Rows are points. The window is the flat piece filled in between its corners: a triangle in 3 columns, a solid with four corners in 4, and so on. A path goes straight from each point to the next, and from the last back to the first. List the points from which the path goes on through the window.

Window:
[[-40, 52, -43, -12],
[15, 56, 34, -11],
[-21, -46, -67, 42],
[13, 22, 52, -51]]
Path:
(1): [34, 44, -31, -7]
(2): [-34, 63, 57, -38]
(3): [-27, 15, 100, -49]
(4): [57, 85, 5, -52]
(5): [67, -80, -37, 5]
(6): [-71, 32, 11, 16]
(7): [-10, 6, 37, -22]
(8): [12, 31, 1, -54]
(9): [-20, 48, -80, -20]
(10): [-62, 44, 39, 6]
(11): [-30, 27, 10, -8]
(12): [18, 53, 5, -41]
Through the window after points: 9, 11

Window, 6 rows:
[[36, 6, 40, 21, 36, -1],
[34, 33, -8, 48, 2, -44],
[54, -53, -11, -61, -38, 71],
[32, 49, -70, 55, 108, -33],
[9, -50, -2, -74, -12, 16],
[-8, -42, -25, -2, 5, 46]]
Path:
(1): [16, 46, -49, 30, 54, -12]
(2): [16, -39, -24, 54, 142, -83]
(3): [31, -102, -44, -3, 0, 8]
(4): [3, 56, 9, -40, 34, 11]
(5): [3, -4, -4, -28, 16, 45]
(6): [62, -78, 7, -3, 11, 8]
(7): [3, -92, 19, 4, 11, -25]
(8): [36, 80, 6, 8, 43, 28]
(9): [0, 12, -37, -7, 23, 20]
(10): [59, -55, -56, 16, 44, -20]
(11): [40, -99, -34, -41, -6, -20]
(12): [11, -18, 29, -47, -19, 37]
Through the window after points: 3

Window, 8 rows:
[[-60, -22, 47, 22, -57, 156, 50, -33],
[-57, -15, 93, -10, 72, 47, 55, -14],
[-11, -70, 1, 13, -10, -52, -48, 76],
[-1, -8, -55, -3, 13, 65, 62, 3],
[-85, -27, 28, -30, 16, -31, -37, -80],
[87, -62, -30, 14, 11, 17, -82, 94],
[-80, 40, -22, 62, -11, -44, -66, -40],
[-7, 44, 9, -59, 29, -38, 3, 28]]
Path:
(1): [-30, -55, 2, -70, 83, 41, -12, 79]
(2): [-94, -2, -21, -16, 50, 82, -2, 46]
(3): [39, -45, 31, -12, -18, -7, 2, 6]
(4): [5, -20, 66, -6, 13, -40, 39, -17]
(5): [-67, 3, 4, 20, 23, 49, -7, -10]
(6): [-89, 19, -28, -31, 54, -1, -43, 17]
(7): [36, -37, 64, 48, -48, -7, -20, 7]
(8): [73, -30, 3, 61, -25, -24, 62, 33]
(9): [-23, -3, -3, -3, 17, 25, -41, 29]
(10): [-60, -8, 10, -34, 31, 76, -23, 39]
(11): [1, -37, 45, 47, -33, 25, -6, -12]
(12): [15, -70, 52, -3, -49, 23, 53, -25]
(13): [-38, -1, -18, -9, 46, 65, -21, 43]
(14): [-38, 19, -18, -25, 46, 11, -20, 54]
(15): [25, 6, 35, -30, -27, -33, 26, -28]
(16): [27, -24, -1, 27, -27, 26, 18, -3]
Through the window after points: 4, 14

Window:
[[-9, -88, 5, -29, 76, -5, -5, -16, 33],
[-48, 39, -26, -14, 7, -59, -32, 22, -76],
[23, 40, 12, 56, 21, 89, -3, 5, 86],
[-15, 31, 11, -52, -35, 14, 10, 40, -6],
[116, -1, -17, -46, 16, -49, 92, -12, -50],
[-13, 29, -27, -67, 33, -35, -58, 36, -15],
[9, 19, 23, 13, 40, -59, -6, -65, 51],
[-98, 9, -65, -89, 2, 81, -68, 13, -14],
[48, -9, 50, -4, 38, -66, -36, -51, -33]]
Path:
(1): [-49, 61, 18, -97, 76, -18, 43, -30, 15]
(2): [-29, 73, 6, -88, 33, 104, 17, -23, -43]
(3): [-20, -22, -37, -31, -25, -40, -33, 39, 4]
(4): [-19, 10, -24, -50, -44, -8, -15, -12, -8]
(5): [-32, 21, 4, -56, 48, 56, -11, 58, -7]
(6): [-34, 56, 6, -105, 41, 80, -46, -6, -19]
(7): [-63, -70, -70, -1, -27, -22, -17, 26, 16]
(8): [76, -18, -14, 59, -15, -23, -18, -34, 36]
(9): [-3, 3, 32, -33, 45, -18, -16, -18, -6]
(10): [2, 55, 9, -62, 61, -22, 22, -12, -14]
(11): [1, -24, -18, -29, 17, -6, -34, 17, 5]
(12): [-33, -28, -63, 10, -14, -9, -65, -41, 5]
(13): [3, 59, 83, -44, 60, 24, -7, 25, 9]
(14): [29, -15, 36, -61, 147, 35, -3, 5, 5]
(15): [25, 16, -9, 21, -45, -58, 8, -13, 17]
(16): [11, -40, -42, 3, -29, 12, -84, 25, -23]
Through the window after points: 2, 4, 6, 8, 10, 16

Window:
[[-26, -78, 37, 15, -3, -112, -44, 22, 38, -100, -42],
[74, 15, 61, -52, 86, 71, 15, -26, 10, 62, -4],
[-58, 28, -34, -18, 33, -69, 28, 47, -4, -3, -62],
[28, -10, -18, 27, -21, 75, 93, 47, -53, 2, 63],
[-17, -9, 16, 20, -46, 0, -75, -56, 13, 26, -39],
[-11, -8, 14, 7, 15, -36, -68, 48, -43, -101, -19],
[71, 66, 80, -5, -21, 10, -37, 0, -16, 104, -3],
[-43, -5, -5, 86, 40, -64, -79, 41, 49, -37, -48],
[55, -9, 22, 3, 35, -56, 10, -28, -74, 38, -59],
[-72, -79, -48, 10, 13, 38, 2, 102, 14, 66, -23],
[57, -19, -7, -23, 43, 47, 19, 56, 42, 4, -88]]
Path:
(1): [-7, -10, -15, 0, 4, -25, -39, 19, -7, 9, -2]
(2): [38, -39, -15, 31, -22, -78, -35, 3, 29, -18, 39]
(3): [-66, -49, 67, -21, 49, -10, 2, 53, -2, -72, -117]
(4): [-16, -18, 65, -1, 7, 51, 30, 13, -7, -35, -57]
(5): [36, -1, -41, -3, 24, -40, -77, 12, 12, 42, -13]
(6): [18, -26, -43, -3, 3, -35, -5, 17, 8, -4, -11]
(7): [2, -6, 107, 37, 46, 44, 21, 97, -8, -23, -44]
(8): [-51, -23, 40, 10, -3, -17, 1, 44, -6, -21, -25]
(9): [72, -40, -42, 11, 25, 21, -92, 5, 7, 21, -21]
(10): [51, 5, -18, -16, 21, -9, 4, 25, -28, 21, -19]
(11): [-15, -55, 63, 50, 16, 53, 51, 17, 11, -13, -65]
(12): [-7, -32, 107, 62, -20, 39, 14, 34, -44, 70, -41]
(13): [48, 19, -37, -66, 19, -32, -18, 6, 15, -15, -20]
(14): [55, 1, 14, -47, 40, 8, -4, 18, -24, 18, -1]
(15): [-68, -31, 43, 80, -22, -10, -4, -19, -3, 52, -99]
(16): [5, 20, 58, 52, 43, -5, 35, 28, -19, 13, -42]
Through the window after points: 2, 4, 10

Window, 12 rows:
[[-37, -108, -72, -14, 32, 30, 37, 3, -9, -62, -8, -28],
[34, -8, -80, 12, -9, -21, 20, 16, 23, -41, 37, -18],
[18, -21, 27, 93, 84, 26, 21, 0, 2, -16, -7, -12],
[-4, 1, 10, -65, -22, -22, -24, 19, 14, 17, 0, 37],
[48, -7, 36, 35, 12, -106, 72, -133, 30, 38, -114, -112],
[6, -81, -51, -6, -23, -41, -90, -61, -10, -46, 46, -32],
[9, -26, -1, 2, 38, -20, 11, -44, -4, -77, 17, 58],
[-99, -17, -96, 78, -90, -66, 7, -11, -107, 52, -28, -80],
[40, -32, -54, -6, -14, 17, 41, -24, 25, 35, 27, 78],
[18, 39, -74, -24, 34, -12, -40, -5, -23, 32, -3, 4],
[-29, -1, 94, -76, 40, 45, -13, -67, -22, -52, 63, -87],
[52, -18, 2, 44, 33, 35, 20, 1, -58, -28, -47, -18]]
Path:
(1): [25, -18, -19, 12, -29, 11, -8, -58, 14, 8, -18, 57]
(2): [22, -44, -53, -26, 34, -4, 61, 12, -1, 12, 64, -11]
(3): [27, -82, -32, -2, 32, -36, -31, -32, -17, -6, 31, -30]
(4): [-39, 41, -7, 43, -47, 21, -20, -56, 16, -81, -22, -17]
(5): [-20, 11, 13, -10, 8, 19, -25, -60, -3, -16, 14, -40]
(6): [36, -55, 22, -58, 43, -46, 28, -13, -27, -22, 15, -42]
(7): [57, -19, 15, -47, 15, -66, 35, -25, -18, -2, -15, -35]
(8): [-18, -10, -47, 55, -3, 2, 3, -47, -8, 16, -35, -63]
Through the window after points: 1, 3, 5
